Every row gives one point. Each table stands for the endless flat space through its points: a line for two points, a plane for three, and so on. The two share one point or none. Which?
In the rows, zero is written as 128.

First (2 x 4):
[[145 151 130 145]
 [145 169 136 157]]
Second, 3 rows:
[[156 160 135 142]
 [143 175 130 155]
 [141 145 140 157]]
They share: [145 163 134 153]

First:
[[134 170  73 105  92 172 145 100]
 [102 142 101 109 104 172 141  92]
 [ 70 107 136 126  95 148 112 114]]
Second, 4 rows:
[[ 78 154  73 113 133 134 115 114]
 [126 157 116 121  76 187 157  92]
 [106 171  80 133 112 159 121  88]
 [ 83 161  68 118 130 143 112 105]]
They share: no point

First:
[[163 137 131  57 120  85 105 173 108 104 170]
 [169 161 171  99 134 113 101 145 110 158 164]
 [168 157 155 106 113 127 111 152 105 142 165]]
Second, 3 rows:
[[166 152 125 120  87 106 105 149  96 125 167]
 [166 131 137 128  99 101 123 169 109 109 169]
 [166 148 149  80 119 118 113 165 108 125 167]]
They share: [166 149 143  90 111 115 111 161 105 125 167]

First, 6 rows:
[[156  72 170 128 135 120 117 146 124 104  89 164 121 150]
 [164  70 158  96 177  98 105 156 124 108  91 190 123 186]
 [130  52 169 106 142 131 162 137 137 133  87 142 115 158]
 [149  39 193 119 122 117 149  98 119  83 120 144 105 140]
 [118 111 154 139  61 178 144 125 152 101 112 115 106 107]
 [178  97 108  89  71 156 108 193  90 169 102 157  64 161]]
Second, 5 rows:
[[170  60 172 113 160  92 155 190 153 192  70 171 100 123]
 [140 104 136 107  94 170 117 162 107 112  98 137 122 151]
 [146 104 132 104 104 163 127 165 117 119  89 143 131 145]
 [181 106 107 103 113 127 147 154 170 134  80 189 111 144]
 [177  90 125 103 121 115 135 162 150 152  84 177  95 138]]
They share: [153  94 139 110 101 146 119 161 122 129  99 153  98 150]

First:
[[ 54 100  99 154 143  86  83 100 144 106 146 112 128 122 104  89 146 131
  147  76]
 [141 187 159 140 135  95  94 117 163 128  61 120 111 193 151 118 191 149
  118 102]
 [104 150 127 152 175 142  97 120 148  90  92 150 152 140 102 131 132 163
  113 124]
 [ 21  67  75 150 135  65  82  91 133 108 181 102 133  97  91  74 139 113
  162  58]]
Second (3 x 20):
[[ 96 154  92 146 125 113  78 130 136  94  87 144 128 114 114 128 125 139
  139 117]
 [100 157 135 123 141 108 109 106 144 119 105 109 160 167 107 102 171 138
  120  86]
 [ 98 160 114 132 129 115  94 118 140 106  95 122 148 144 108 112 149 139
  129  99]]
They share: [ 99 145 123 135 147  98 100 112 142 114 103 129 142 145 115 116 157 137
 126 100]

First (6 x 24):
[[121 123 111 152 107 152 152 130 118 104 166 120  74 172  88 188 146 129
  140 127 160  75 138  69]
 [110 112 114 161 144 168 187 117 107 150 176 115  92 148 129 127 154 114
  162 157 157  92 124  89]
 [ 57 105 199 180  86 133 134 109 177 188 153 156 148 126 156 100 152 138
  149 152 153 117 126 129]
 [111 109 119 123 127 133 209  87 147 143 134  85  79 192 108 162 187 103
  118 154 153 106 113  88]
 [ 66  98 186 135  97 103 195  66 204 190 111 105 122 174 141 121 198 107
  103 164 152 136 106 127]
 [ 89 105 149 129 112 156 146 110 158 177 148 124 144 167 142 134 165 151
  173 153 120 111 115 108]]
Second, 3 rows:
[[ 94 100 148 147 103 126 160 123 147 165 160 108 104 144 121 131 156 134
  136 144 160  81 142  92]
 [102 107 154 142 100 125 152 128 150 172 156 105 107 153 123 125 149 138
  127 135 155  77 143  93]
 [126 135 186 154 136 141 116 124 166 140 164 137 135 189 131 117 137 106
   91 135 131 101 147 125]]
They share: no point

First:
[[159  91 128 132 149 110 154 163 141 119 132  84 116 157 140 138 157 148
  145  96 148 114 122 115]
 [164 107 164 165 146 118 191 158 143 159 144 113 158 191 177 147 138 175
  138 133 136 107 113 128]
 [154 113 150 158 138 126 183 163 150 149 136  97 160 195 179 156 144 167
  136 120 129 105 104 131]]
Second:
[[170 108 146 173 146 108 186 186 117 120 128 100 129 150 155 177 155 115
  147  73 126  88 113 125]
 [142 104 125 117 134 130 152 160 171 141 156  81 136 190 129 147 146 169
  134 106 183 127 107 108]
 [167  66 107 110 155 105 156 147 165 144 122  97 123 156 128 108 125 190
  126 133 150 118 143 104]
 [132  92 179 131 164 136 164 142 155 133 104 111 108 178 151 125 166 147
  152  90 143 123  95 158]]
They share: no point

First:
[[171 107 127 133 105 153 134 146 165 151 162 135  92 116 145 140 109  90
  175  93 170  82 143 162]
 [165 137 152  70 104 199 202 142 136 194 114  83 111 141 131  76  87  94
   82 128 154 130 180 126]
 [141  89 119 138  91 153  82 162 193 156 216 128 106 115 106 115 100 103
  186  76 166 117 105 162]
 [118 149 114 137 149 158 172 123 169 154 157  68 170 166 125  78 111 111
  126 106 130 173 223  76]
 [172  83 141 120  97 164 113 186 160 166 179 140  79  90 116 126  72  81
  157  96 156  90 113 179]
 [196 105 138 123 129 159 171 179 140 167 140 138  81 101 155 147  85  75
  143 104 145  72 166 162]]
Second, 5 rows:
[[149 127 162 105  94 168 131 122 151 141 186  70 108 139 137 111 135 100
  182  69 168 128 143 134]
 [150  81 131 136 108 190 184 163 198 196 145 155  84 145 157 132  79  66
  120 114 139 119 153 127]
 [152 128  95 121  97 149 163 148 149 162 147 124 118 115 107 111  88 107
  118 122 175 104 172 157]
 [171 163  92  87  93 111 133 165 122 160 131 131 136 117  68 104  90 137
  112 153 208 104 186 152]
 [137 107 161 127  97 191 149 109 166 140 196  63  99 135 160 113 134  83
  186  49 148 126 135 140]]
They share: [156 119 131 116 105 167 148 140 163 163 156 110 110 131 132 109 104  97
 146 102 163 113 156 141]

First:
[[123 112 179 104 147 111 111  84  63 126 146 116 159  99  99 203 179 147
  118 155  88  96 103 149]
 [131 144 168 128 140 138 126 118  90 119 158 115 154 132 128 178 158 160
  144 140  83  81  88 141]
 [128 149 166 105 139 115 134 121  95 117 133 165 136 167 122 160 174 138
  138 192 106 100 114 133]
 [114 113 163  83 121  95 137 101  66 127 128 149 151 139 113 172 177 122
  127 183 120 116 120 145]]
Second, 2 rows:
[[132 151 157 113 135 125 135 123  86 121 149 133 141 162 136 164 162 158
  152 167  93  96 104 145]
 [123 142 178 128 135 137 132 126 110 112 143 148 156 135 118 167 162 131
  131 152 102  78  89 121]]
They share: [129 148 164 118 135 129 134 124  94 118 147 138 146 153 130 165 162 149
 145 162  96  90  99 137]

First:
[[147 224 125 186 146 176  55 140  79 131 133 104 174 109 121  87 147 117
  175  71 118  83 158 141]
 [135 126  83 167 133 186 118 138 153 143 163 206 143 128 109  77 106  32
  166  56 107 104 151  80]
 [141 176  88 161 106 195 110  93 157 130 178 145 110 138 106 114 101  76
  155  48  81  80 171 106]
 [136 212 120 163 141 188  80 128  98 130 133  94 162  91 128 102 122 129
  148  92 105  97 152 141]
 [136 181 119 163 168 200  93 149 111 147 124 129 177  71 140  70 108 107
  134 114 127 127 148 128]
 [139 201 137 150 156 209  99 101 129 146 128  72 137  42 180  84  75 161
   79 154 125 155 159 143]]
Second (6 x 24):
[[125 163 106 161  57 228  94  92 122 119 155 123 146 154 178 110  72 128
  116  61 117 112 143  57]
 [151 148  76 159  74 212  74 101 151 133 159 106  71 112 134  86  77 120
  139  66 120 145 143 141]
 [159 146 116 195 154 104 104  55 165 153 183 116  95 106 180 100 111  84
  145  94  98 157 161 125]
 [141 152 124 177  93 182 112  62 131 133 180 125 165 155 191 114  93 111
  132  59  92 123 142  48]
 [141 155  80 163  45 248  75  99 138 123 156 110 109 152 158  97  62 129
  127  53 125 133 143  96]
 [147 188 102 181  74 212  67 140 115  89 132 113 126 142 134 109  87  97
  130 102 112 130 151  96]]
They share: [134 162 115 162 109 161  99  95 132 127 156 123 112 102 155 103 100 108
 128  91 106 122 147 102]

First (5 x 24):
[[164  72 158 169 146 105 134 121  85 100 141 145 103 110 163  98  76  51
  144 128 124 206  90 135]
 [190 116 106 121 176  84 133 103  84 135 139  58 128 189 188  89 146 134
   95  59 185 116 166  79]
 [191  75 166 174 145 101 123 120  81 106 137 151 103 114 181 100  76  49
  123 118 117 200 105 143]
 [135  99  91  86 204 122 141  95 104 134 125  93  97 160 170  72 105 107
  133  78 158 126 169 105]
 [202 101 125 149 150 136 156 113 112 123 167 139 104 134 191  78  68  79
  122 105 126 158 136 113]]
Second, 5 rows:
[[156  98 121 132 172 106 129 100  67 111 136  88 114 153 175 115 110 100
  117  74 167 177 135 114]
 [179 109 150 169 188  57 147 101 128 148 127 113 128 154 144 109  83 111
  131  69 153 174  80  88]
 [144 100 124 135 176 112 110  87  54 115 133  90 111 161 183 127 113  99
  103  63 177 190 138 123]
 [167 100  74 122 175  84 139 116  54 107  80 137  80 129 172 164  78  95
  150  51 140 198 104 125]
 [165 110 147 141 193  98 116  95  87 115 161  61 129 149 170  98 121 104
   82  74 184 173 149 108]]
They share: no point

First:
[[135  97 148 162 127 133 147 122 170 133 136 115 118 142  92 170 118 104
  110  90  96 173 161 129]
 [121  93 152 148 125 147 157 136 162 135 148 121  98 126  94 162  98  92
   94  96 102 157 157 113]
 [122  85 168 137 144 168 178 137 154 140 156 106  70 138  83 162  82 102
   70 107 121 141 143 111]]
Second (7 x 24):
[[160  74 170 147 122  89 146  77 146 135  98 132  83 174  65 164  63 128
   80 124 105 112 147  99]
 [102  98 135 157 146 196 164 170 170 140 182  98  68 149  78 164 146  88
   86  75  16 196 118 129]
 [130  77 119 174 123 144 136 141 181 139 149 121  72 150  87 118 124  81
  122  68  90 162 141 140]
 [120  49  83 139 151 143 111 134 138 201 188 117 129 132  95 155 124 104
   52  49 106 211 177 112]
 [129  46  97 130 145 155 106 123 139 208 197 132 136 145  96 192 109 116
   38  77  84 228 194  69]
 [153  59  91 181 102 158  99 140 216 149 170 150  77 154 105 117 123  53
  163  72 107 190 179 105]
 [112  88 114 146 156 181 152 162 165 149 179  91  73 142  75 154 147  77
   91  63  44 187 119 136]]
They share: no point

First:
[[149  88 150 155  97 165 116  84 111 134 129 117 144  89 107 118 139 159
  124 136 107 123 121  90]
 [152  81 154 141  88 176 105  85 121 129 169  85 128  60 115 132 105 181
  117 156  57 156  96  66]
 [126  85 162 157 108 114  87  57 111 123 145  91 166  68  87 108  99 193
   65 136  75 146 106  68]
 [157  97 148 171  92 139 112  87  88 154 115 124 135 104 111 146 122 153
  115 168 114 157 105 115]
 [138  76 150 154 105 165 111  78 114 132 145  91 136  68 111 114 117 175
  113 139  81 128 112  62]]
Second, 4 rows:
[[181  85 137 134 106 185 132 102 102 147 102 100 115  59 130 173 128 167
  108 148 106 132 104  54]
 [152  88 145 149 104 155 130  83  86 133 128 115 124  75 111 140 126 164
  114 171 103 152  93  91]
 [149 103 163 176 128 185 106 110 104 145 146  94 115  93 132 131 114 185
  126 168 112 158 114 100]
 [173  85 144 129 111 175 133  92  93 138 109 106 118  60 126 165 127 168
  102 152 110 140  96  63]]
They share: no point
